Each row is a point. Each copy is the shape, with its points in the same order, stretched, turned, moved and blurred by noise. Is it also mirrored, or only turned?

Shape, 7 rows:
-0.07; 0.16; 0.44
0.75; -0.80; 0.07
0.39; -0.15; 0.19
0.60; 0.02; 0.36
0.32; 0.14; -0.27
-0.28; 0.10; -0.26
-0.40; 0.14; 0.64
Copy 1, 7 rows:
-0.34; 0.43; -0.31
0.54; 0.22; 1.33
0.16; 0.48; 0.40
0.07; 0.93; 0.43
0.39; 0.33; 0.07
0.11; -0.25; -0.43
-0.64; 0.22; -0.58
Copy 1 is: only turned
Copy 2 (7 x 3):
-0.51; -0.36; -0.08
0.36; -0.92; 0.40
-0.16; -0.52; 0.23
-0.56; -0.55; 0.30
0.05; 0.11; 0.64
0.37; 0.33; 0.24
-0.51; -0.39; -0.45
Copy 2 is: only turned
Copy 3 (7 x 3):
-0.23; -0.24; -0.10
0.85; -0.10; -0.08
0.29; -0.21; 0.04
0.36; -0.44; 0.25
0.18; 0.03; 0.38
-0.27; 0.31; 0.01
-0.54; -0.26; -0.36
Copy 3 is: only turned
Copy 4, 7 rows:
-0.54; 0.20; -0.21
-0.47; -0.45; 1.22
-0.45; 0.17; 0.42
-0.70; 0.56; 0.56
0.21; 0.44; 0.11
0.37; -0.05; -0.42
-0.72; 0.02; -0.48
Copy 4 is: only turned

Shape:
0.59; 0.52; 0.11; 0.15
0.46; 0.51; -0.10; 0.09
0.54; 0.02; -0.07; 0.16
0.21; 0.24; -0.05; 0.58
0.09; 0.46; 0.13; 0.06
-0.09; -0.50; 0.71; 0.02
0.28; 0.37; -0.31; -0.39
-0.55; -0.95; 0.66; 0.17
Copy 1:
-0.76; -0.53; 0.15; -0.10
-0.56; -0.45; 0.17; -0.30
-0.11; -0.78; -0.06; -0.16
-0.28; -0.48; -0.52; -0.13
-0.54; -0.12; 0.13; -0.01
0.12; -0.14; -0.35; 1.03
-0.24; -0.31; 0.74; -0.43
0.81; 0.12; -0.84; 1.21
Copy 1 is: mirrored
Copy 2:
0.04; -0.64; 0.15; 0.54
0.01; -0.52; 0.31; 0.32
-0.16; -0.63; -0.05; 0.31
-0.11; -0.07; 0.35; 0.64
0.16; -0.38; 0.37; 0.22
0.23; -0.09; -0.72; 0.16
-0.08; -0.84; 0.33; -0.30
0.04; 0.40; -0.77; 0.02
Copy 2 is: mirrored

Shape (13 x 8):
-0.03; 0.38; 0.64; 0.08; -0.33; -0.05; -0.17; 0.79
-0.29; 0.71; 0.17; -0.02; -0.31; 0.20; -0.54; 0.60
0.02; 0.25; 0.28; -0.81; -0.67; -0.15; -0.51; 0.25
-0.29; -0.10; 0.42; -0.23; -0.83; 0.05; -0.21; 0.75
-0.15; -0.60; -0.12; 0.57; 0.34; 0.82; 0.02; -0.08
0.16; -0.36; -0.99; 0.38; 0.04; -0.10; 0.15; -0.45
-0.59; -0.11; 0.17; -0.85; 0.10; -0.55; -0.95; 0.23
0.07; -0.31; -0.31; 0.18; -0.02; 0.12; -0.14; -0.60
-0.03; -0.22; -0.58; 0.53; 0.29; -0.30; 0.67; -0.20
-0.76; 0.27; 0.40; -0.21; -0.49; -0.07; -0.34; -0.10
0.21; -0.05; 0.85; 0.40; 0.25; 0.59; -0.12; 0.03
-0.08; -0.13; 0.00; -0.23; 0.20; 0.68; -0.21; 0.01
-0.13; -0.42; -0.64; -0.08; 0.66; 0.48; 0.66; -0.67
Copy 1 (13 x 8):
0.32; 0.06; 0.46; -0.26; -0.02; -0.02; 0.17; 0.55
-0.04; 0.09; 0.75; -0.49; -0.15; -0.31; 0.19; 0.30
-0.31; 0.09; 0.82; -0.27; 0.72; 0.03; 0.43; 0.44
-0.13; 0.03; 0.56; -0.19; 0.16; 0.50; 0.62; 0.55
0.00; -0.60; -0.63; 0.02; -0.74; 0.02; 0.37; -0.41
-0.40; 0.27; -0.86; -0.08; 0.11; 0.28; 0.46; -0.51
-0.93; -0.09; 0.93; -0.05; 0.50; 0.36; -0.17; 0.68
-0.30; 0.08; -0.46; 0.19; 0.04; -0.01; 0.46; -0.32
-0.05; 0.31; -0.74; 0.01; 0.02; 0.61; 0.16; -0.51
-0.40; 0.30; 0.72; 0.14; 0.12; 0.15; 0.44; 0.06
0.59; -0.51; -0.30; 0.21; -0.53; -0.47; 0.22; 0.07
-0.16; -0.52; 0.04; -0.16; -0.13; -0.16; 0.23; -0.21
-0.19; -0.39; -0.57; 0.13; 0.09; 0.28; 0.24; -1.10
Copy 1 is: only turned
Copy 2:
-0.31; -0.06; -0.05; -0.51; 0.82; -0.05; -0.63; -0.19
0.14; 0.26; 0.08; -0.39; 0.56; -0.11; -0.98; -0.18
-0.01; 0.39; 0.46; 0.08; 0.64; 0.02; -0.35; -0.45
-0.23; 0.20; 0.01; -0.63; 0.76; 0.11; -0.18; -0.67
0.34; -0.21; -0.83; -0.25; 0.11; -0.16; -0.05; -0.17
0.19; -0.07; -0.38; 0.22; -0.52; 0.42; -0.09; -0.13
-0.20; 1.06; 0.22; 0.31; 0.30; -0.50; -0.52; -0.33
0.34; 0.10; -0.40; 0.33; -0.01; 0.21; -0.12; -0.13
-0.18; -0.17; -0.51; -0.16; -0.34; 0.41; 0.03; 0.22
0.14; 0.78; -0.08; -0.27; 0.66; 0.11; -0.43; -0.11
0.15; -0.29; -0.59; -0.06; 0.80; -0.28; -0.34; 0.04
0.39; 0.04; -0.19; -0.08; 0.28; -0.33; -0.15; -0.16
0.45; -0.02; -0.37; 0.04; -0.40; 0.04; 0.43; 0.32
Copy 2 is: only turned
Copy 3:
0.92; -0.21; 0.41; -0.42; -0.27; -0.42; -0.03; 0.15
1.06; -0.29; 0.10; 0.36; -0.44; -0.52; -0.07; -0.10
0.88; -0.27; 0.08; 0.10; -1.00; 0.48; 0.11; -0.28
1.17; -0.72; 0.60; -0.24; -0.35; 0.04; -0.10; 0.29
0.05; -0.47; -0.30; -0.04; 1.34; -0.01; -0.82; 0.73
-0.54; 0.09; -0.41; 0.69; 0.44; 0.46; 0.34; 0.79
0.32; -0.06; -0.02; 0.47; -1.53; 0.09; -0.87; 0.33
-0.27; -0.08; -0.64; 0.15; 0.23; 0.26; 0.02; 0.34
-0.93; 0.06; 0.28; 0.31; 0.32; 0.02; 0.48; 0.65
0.52; -0.77; 0.07; 0.06; -0.84; -0.27; -0.08; -0.20
0.31; 0.08; -0.48; -0.96; 0.69; -0.44; -0.49; 0.15
0.26; -0.28; 0.00; 0.21; 0.50; 0.36; -0.75; 0.07
-1.06; -0.21; 0.10; 0.43; 0.90; 0.70; -0.44; 0.23
Copy 3 is: only turned

Shape, 15 rows:
0.39; -0.54; -0.04; -0.29; -0.19; -0.27; -0.53; -0.42; -0.07
-0.12; -0.29; -0.31; -0.86; -0.19; 0.56; 0.74; -0.65; -0.10
0.29; -0.22; -0.07; -0.05; 0.51; -0.45; -0.29; 0.34; -0.11
0.15; 0.15; -0.34; -0.13; -0.24; -0.42; 0.09; 0.16; -0.38
0.09; -0.19; 0.50; -0.12; -0.23; -0.03; 0.64; 0.17; 0.07
0.39; 0.88; 0.37; 0.00; -0.56; -0.46; 0.34; 0.04; 0.16
0.62; -0.58; -0.56; -0.49; -0.03; -0.43; -0.61; -0.52; -0.34
0.53; -0.06; -0.80; 0.32; 0.31; -0.37; -0.59; -0.31; -0.27
1.11; -0.19; -0.10; 0.11; 0.33; -0.02; -0.30; -0.30; -0.31
-0.36; 0.02; 0.04; -0.93; 0.24; 0.16; 0.52; -0.66; 0.25
-0.04; -0.06; 0.31; -0.09; -0.56; 0.24; 0.13; 0.10; 0.27
1.06; -0.02; -0.56; -0.14; 0.20; -0.22; -0.46; 0.30; 0.02
0.57; -0.02; -0.46; 0.19; 0.37; 0.09; -0.83; -0.13; -0.28
-0.52; 0.26; 0.19; -1.22; -0.35; 0.30; 0.41; -0.13; -0.10
0.30; 0.06; 0.60; -0.15; -0.09; -0.38; -0.05; 0.25; -0.76
Copy 1, 15 rows:
-0.20; -0.14; -0.35; 0.22; -0.02; 0.38; -0.50; -0.20; 0.76
0.16; -0.08; 0.27; 0.43; -0.76; -1.21; -0.29; 0.04; 0.55
-0.42; -0.03; -0.29; 0.13; -0.21; 0.66; 0.18; -0.61; -0.20
0.23; 0.25; -0.02; -0.46; -0.13; 0.25; -0.17; 0.00; 0.00
0.69; 0.72; 0.02; 0.75; -0.49; 0.05; 0.02; 0.12; 0.05
0.12; 1.29; -0.21; 0.09; 0.21; 0.10; -0.25; 0.58; -0.28
-0.58; -0.45; -0.22; -0.24; -0.50; 0.51; -0.73; -0.37; 0.96
-0.70; -0.55; 0.17; -0.66; -0.16; 0.80; -0.20; 0.10; -0.01
-0.73; 0.10; 0.09; -0.08; -0.75; 0.82; -0.03; 0.00; 0.42
-0.24; 0.14; -0.18; 0.67; -0.34; -1.25; -0.14; -0.02; 0.04
0.39; 0.50; 0.19; 0.43; 0.30; -0.12; -0.03; 0.06; 0.19
-0.84; 0.23; 0.40; -0.34; -0.53; 1.02; -0.30; -0.59; 0.08
-0.90; -0.38; 0.10; -0.59; -0.09; 0.66; 0.16; -0.25; 0.25
0.16; 0.60; -0.24; 0.26; 0.20; -1.50; -0.07; -0.53; 0.53
0.51; 0.73; -0.79; 0.06; -0.22; 0.48; 0.26; -0.06; 0.55
Copy 1 is: mirrored
Copy 2 (15 x 9):
0.09; -0.16; 0.03; 0.00; -0.17; -0.20; 0.05; -0.75; 0.44
-0.69; -0.37; -0.10; 0.24; -0.63; 1.12; -0.15; -0.45; -0.52
-0.17; 0.09; 0.15; -0.30; -0.24; -0.16; -0.19; 0.05; 0.67
-0.27; -0.52; -0.20; -0.18; 0.26; 0.33; -0.05; -0.01; 0.53
-0.49; -0.27; 0.14; -0.44; -0.21; -0.11; -0.05; 0.09; -0.45
0.21; -0.45; -0.20; -0.49; 0.41; 0.13; 0.56; 0.43; -0.12
0.01; -0.21; -0.08; -0.08; -0.23; 0.21; 0.04; -0.94; 0.96
-0.03; 0.38; -0.26; -0.17; 0.24; 0.15; 0.12; -0.46; 1.15
-0.01; 0.58; 0.31; -0.75; -0.20; 0.09; 0.35; -0.52; 0.48
-0.28; -0.21; -0.25; 0.28; -0.85; 0.83; -0.27; -0.07; -0.61
-0.26; -0.31; 0.17; 0.21; 0.15; -0.13; 0.14; -0.12; -0.30
-0.14; 0.14; 0.28; -0.26; -0.16; 0.13; 0.61; -0.15; 1.08
0.07; 0.50; 0.21; -0.01; 0.16; 0.24; 0.08; -0.38; 0.88
-0.33; -0.99; 0.04; 0.55; -0.45; 1.14; -0.33; 0.11; -0.66
-0.06; -0.49; 0.28; -0.74; 0.11; 0.15; -0.35; -0.02; 0.06
Copy 2 is: only turned
Copy 3:
0.08; -0.02; -0.25; -0.19; -0.10; -0.21; -0.42; 0.29; -0.09
-0.30; -0.18; 0.01; -0.33; 0.69; -0.01; -0.07; 0.76; 1.34
-0.17; -0.48; -0.07; 0.04; -0.36; -0.30; -0.59; -0.38; 0.05
-0.48; -0.64; 0.05; 0.13; 0.05; -0.25; -0.21; 0.04; -0.04
0.00; 0.23; -0.23; 0.11; 0.27; -0.63; 0.11; -0.32; -0.08
0.05; -0.43; 0.27; 0.37; 0.51; -0.51; -0.14; -0.38; -0.73
-0.21; -0.44; -0.14; -0.33; -0.08; -0.06; -0.91; 0.55; 0.29
-0.09; -0.85; -0.52; -0.19; -0.01; 0.43; -0.60; 0.12; 0.18
-0.09; -0.05; -0.38; -0.47; 0.18; 0.10; -0.77; -0.21; 0.11
0.04; -0.57; 0.38; -0.35; 0.49; -0.31; -0.32; 0.36; 1.14
0.11; 0.35; -0.06; 0.60; 0.21; -0.19; 0.33; 0.16; -0.13
-0.27; -0.54; -0.04; 0.52; 0.21; 0.23; -1.04; 0.14; 0.14
-0.32; -0.34; -0.06; -0.08; -0.23; 0.54; -0.54; 0.08; 0.27
-0.63; -0.25; 1.07; 0.07; 0.11; -0.36; -0.05; 0.48; 0.84
-0.69; 0.19; 0.39; -0.56; -0.50; -0.74; -0.15; -0.61; -0.53
Copy 3 is: mirrored
Copy 4:
0.49; -0.02; -0.11; 0.68; 0.38; 0.27; 0.02; -0.48; -0.17
0.38; -1.13; 0.35; 0.46; 0.91; 0.26; -0.08; -0.26; 0.80
-0.35; 0.55; 0.24; 0.63; -0.01; 0.04; 0.01; -0.36; 0.01
-0.15; 0.15; 0.25; 0.04; 0.27; 0.50; 0.38; 0.07; -0.02
0.34; 0.30; 0.51; -0.22; 0.26; -0.01; -0.61; 0.14; 0.59
0.67; 0.12; 0.44; -0.72; -0.40; 0.08; 0.02; 0.51; 0.19
0.23; -0.17; -0.14; 1.24; 0.54; 0.71; 0.44; -0.65; -0.33
-0.39; -0.14; -0.14; 0.41; -0.28; 0.69; 0.56; -0.66; -0.87
0.12; 0.00; 0.48; 0.47; -0.17; 0.52; 0.01; -0.55; -0.72
0.46; -0.95; 0.23; 0.51; 0.50; -0.33; 0.12; -0.38; 1.05
0.28; 0.07; -0.06; -0.32; 0.10; -0.10; -0.63; 0.46; 0.36
-0.20; 0.20; 0.23; 0.91; -0.40; 0.43; 0.04; 0.01; -0.37
-0.46; -0.07; 0.01; 0.50; -0.14; 0.25; 0.26; -0.28; -0.86
0.42; -0.55; 0.30; 0.45; 1.09; -0.46; 0.05; 0.57; 1.21
0.23; 0.70; 0.70; -0.07; 0.48; -0.04; 0.18; 0.16; -0.08
Copy 4 is: mirrored

Shape (16 x 11):
-0.16; 0.39; 0.31; -0.12; 0.11; 0.26; 0.07; 0.53; -0.01; -0.34; 0.39
0.73; -0.49; -0.03; -0.20; 0.12; -0.09; 0.39; -0.18; 0.10; -0.43; 0.22
-0.42; -0.38; -0.62; -0.65; -0.42; -0.76; -0.01; 0.02; -0.62; -0.15; 0.57
0.65; 0.02; 0.86; 0.41; -0.30; -0.13; 0.64; -0.80; 0.39; 0.19; 0.69
-0.13; -0.03; 0.15; 0.02; -0.25; 0.47; 0.51; -0.04; -0.11; -0.08; -0.32
0.16; 0.02; -0.05; 0.36; 0.36; 0.26; 0.58; 0.10; -0.05; -0.14; 0.48
0.25; -0.23; -0.03; 0.10; -0.08; -0.29; 0.10; -0.62; 0.33; -0.37; 0.65
-0.47; -0.54; -0.04; 0.47; 0.02; 0.08; 0.04; 0.88; -0.33; -0.37; 0.37
-0.11; 0.24; -0.36; 0.36; -0.04; 0.28; 0.08; 0.33; 0.06; -0.32; 0.02
0.55; -0.15; -0.68; 0.04; -0.36; 0.10; 0.67; 0.23; 0.55; 0.37; 0.76
-0.26; 0.03; -0.47; -0.34; -0.20; -0.15; -0.26; -0.26; -0.51; 0.03; -0.57
0.53; 0.04; -0.57; -0.26; -1.00; 0.06; 0.39; -0.55; 0.21; -0.07; -0.24
0.21; -0.04; -0.48; -0.60; 0.27; -0.31; -0.06; 0.02; 0.14; -0.80; 0.12
-0.37; 0.32; -0.29; -0.23; 0.00; -0.77; 0.14; 0.31; 0.73; -0.16; -0.85
0.02; -0.26; 0.12; 0.08; -0.35; -0.47; -0.32; -0.13; 0.87; 0.60; 0.08
-0.40; -0.41; -0.03; -0.15; 0.45; 0.82; 0.38; -0.06; -0.33; -0.94; 0.18
Copy 1 (16 x 11):
-0.20; 0.19; -0.35; -0.15; 0.21; -0.08; 0.06; 0.74; -0.38; -0.47; 0.19
0.30; 0.34; -0.51; -0.37; -0.50; 0.30; 0.28; -0.32; 0.23; 0.50; 0.19
-0.07; 0.69; 0.37; -0.33; 0.66; 0.12; 0.13; 0.51; 1.18; 1.04; 0.05
-0.76; 0.06; -0.48; -0.96; -1.53; -0.27; 0.05; -0.44; 0.34; 0.41; -0.27
0.28; -0.14; -0.27; -0.07; 0.03; -0.22; -0.28; 0.53; -0.25; 0.30; -0.17
-0.47; -0.36; -0.37; -0.43; -0.03; 0.17; 0.13; 0.01; -0.19; -0.08; 0.48
-0.36; 0.16; -0.39; -0.78; -0.70; 0.45; 0.22; -0.43; 0.69; 0.32; -0.41
-0.15; -0.15; -0.20; 0.11; 0.62; 0.06; -0.57; 0.17; 0.23; -0.50; 0.89
-0.22; -0.17; -0.47; 0.30; 0.44; 0.30; 0.04; 0.23; -0.14; -0.26; -0.20
-0.79; -0.02; -0.55; 0.44; -0.50; 0.41; 0.35; 0.41; 0.74; 0.38; 0.44
0.54; 0.29; 0.40; 0.16; 0.63; -0.02; 0.13; 0.34; 0.20; 0.78; -0.59
0.05; 0.51; -0.64; 0.44; -0.43; 0.25; 0.20; 0.25; 0.54; 1.24; -1.12
0.51; 0.48; -0.46; -0.29; 0.27; 0.55; 0.71; 0.11; 0.17; 0.23; -0.31
0.92; -0.22; -0.48; 0.31; 0.61; -0.34; 1.01; 0.52; 0.26; -0.46; -0.77
0.02; -0.03; 0.16; 0.22; -0.69; -0.07; 0.24; 0.14; 0.98; -0.22; -0.28
0.36; -0.29; -0.37; -0.85; 0.32; 0.50; -0.43; 0.35; -0.47; 0.06; 0.30
Copy 1 is: only turned
Copy 2:
0.09; 0.22; -0.17; 0.27; 0.55; 0.41; 0.49; 0.50; 0.05; -0.13; 0.00
-0.01; -0.06; -0.85; -0.50; -0.09; 0.19; -0.25; -0.71; 0.43; 0.30; -0.31
-0.24; -0.19; -0.11; -0.95; 0.27; 0.19; 0.12; -0.38; -0.13; -0.88; 0.43
0.41; 0.24; -0.92; -0.10; 0.62; -0.88; 0.68; -0.44; -0.09; 0.63; 0.03
-0.17; 0.08; 0.03; 0.25; -0.04; 0.14; -0.15; 0.02; -0.22; 0.44; 0.39
0.39; 0.21; -0.58; 0.15; 0.19; 0.20; -0.24; -0.01; 0.09; -0.06; 0.28
0.23; 0.21; -0.61; -0.30; 0.26; -0.32; 0.31; -0.92; 0.47; -0.08; -0.07
0.32; -0.09; -0.15; 0.27; -0.40; 0.73; 0.28; 0.25; 0.02; -0.54; 0.46
0.14; 0.38; -0.03; 0.24; -0.16; 0.14; -0.10; 0.21; 0.37; -0.22; 0.18
0.66; 0.14; -0.29; -0.86; 0.20; -0.05; -0.37; -0.20; 0.68; 0.03; 0.26
-0.56; -0.15; 0.38; -0.08; -0.11; -0.19; -0.36; -0.22; -0.24; -0.30; 0.16
-0.42; 0.25; -0.06; -0.80; -0.09; -0.62; -0.34; -0.46; 0.62; 0.48; 0.12
-0.25; 0.30; -0.40; -0.53; 0.08; 0.55; -0.22; -0.67; 0.59; -0.27; -0.47
0.06; 0.78; 0.66; -0.48; -0.54; 0.39; -0.20; -0.29; -0.33; -0.08; -0.27
0.61; -0.05; 0.41; -0.47; -0.09; -0.45; 0.49; -0.59; 0.08; -0.02; -0.23
-0.12; 0.07; -0.47; 0.58; 0.10; 0.93; -0.23; -0.47; 0.26; 0.13; 0.36
Copy 2 is: mirrored
Copy 3 (16 x 11):
-0.20; 0.01; 0.15; 0.08; -0.39; 0.45; 0.17; 0.17; 0.42; -0.62; 0.05
0.06; 0.00; 0.02; 0.55; 0.27; -0.26; 0.80; 0.22; -0.19; -0.39; -0.41
0.96; 0.49; 0.12; 0.30; -0.77; 0.24; 0.67; -0.61; -0.36; -0.30; -0.71
-1.45; 0.53; 0.02; 0.86; 0.92; -0.34; 0.52; -0.59; 0.35; -0.29; -0.34
-0.14; -0.09; -0.09; 0.74; 0.36; 0.55; 0.06; -0.12; 0.06; -0.35; -0.31
-0.52; 0.22; -0.09; 0.28; 0.23; 0.49; 0.50; 0.22; -0.26; -0.29; -0.03
-0.17; 0.74; -0.19; 0.86; 0.08; -0.22; 0.58; -0.11; 0.04; -0.22; -0.16
0.08; -0.36; -1.00; -0.19; -0.28; 0.36; 0.56; 0.18; -0.19; -0.12; 0.17
0.21; 0.31; -0.22; 0.12; 0.19; 0.69; 0.16; 0.31; -0.09; -0.26; 0.30
-0.17; 0.58; 0.19; -0.24; 0.40; 0.33; 0.21; 0.53; -0.08; -0.36; -0.83
0.75; 0.10; 0.51; 0.50; -0.16; 0.47; 0.05; -0.34; -0.12; 0.15; -0.04
0.55; 0.60; 0.31; 0.71; 0.86; 0.54; 0.29; -0.11; -0.01; -0.41; -0.64
0.95; 0.40; 0.31; 0.44; -0.51; 0.00; 0.49; 0.33; -0.21; -0.64; -0.16
0.78; -0.05; 0.24; -0.11; -0.20; -0.14; -0.73; -0.22; -0.19; -0.92; 0.04
-0.07; 0.06; -0.06; -0.10; 0.02; -0.64; -0.55; -0.29; 0.52; 0.04; -0.30
0.25; 0.13; -0.46; 1.38; -0.55; 0.60; 0.50; 0.30; -0.27; -0.23; -0.13
Copy 3 is: mirrored
Copy 4 (16 x 11):
-0.32; 0.27; -0.46; -0.35; -0.37; -0.44; 0.17; -0.04; -0.10; 0.26; 0.37
0.49; -0.19; -0.02; 0.08; -0.14; 0.37; 0.04; 0.09; -0.92; 0.09; 0.34
-0.31; 0.25; 0.64; -0.26; -0.63; 1.16; 0.70; 0.03; 0.10; -0.25; -1.03
-0.59; -0.74; -0.27; 0.82; 0.39; 0.13; -0.63; -0.12; -0.74; -0.89; 0.90
-0.15; -0.11; 0.24; 0.09; -0.46; -0.29; -0.52; -0.58; -0.12; 0.21; 0.23
0.14; -0.46; -0.04; 0.27; -0.04; -0.03; 0.31; -0.66; -0.47; 0.22; 0.66
-0.03; -0.41; -0.41; 0.12; -0.23; 0.99; -0.08; -0.20; -0.24; -0.35; 0.55
-0.07; -0.74; 0.48; -0.15; -1.03; -0.29; 0.76; -0.02; 0.26; 0.56; 0.24
0.27; -0.23; -0.34; -0.08; -0.38; -0.19; -0.10; -0.45; 0.36; 0.58; 0.13
0.20; -0.27; -0.32; 1.34; 0.38; 0.57; 0.12; -0.07; -0.62; 0.66; -0.24
0.19; 0.48; 0.59; -0.60; -0.14; 0.35; -0.38; -0.47; 0.40; -0.05; -0.73
0.34; -0.11; -0.15; 0.39; -0.09; 0.51; -1.11; -0.23; -0.16; 0.19; -0.67
0.68; 0.53; -0.52; -0.62; -0.51; 0.66; 0.26; 0.01; -0.36; 0.13; -0.14
1.00; 0.90; -0.54; 0.25; -0.64; -0.19; 0.26; -0.75; 0.52; -0.51; -0.47
0.16; 0.08; -0.07; 0.95; 0.19; 0.56; 0.21; 0.21; 0.40; -0.26; 0.16
-0.02; -0.11; 0.12; -0.86; -1.21; 0.24; -0.08; -0.60; -0.62; 0.60; 1.02
Copy 4 is: mirrored
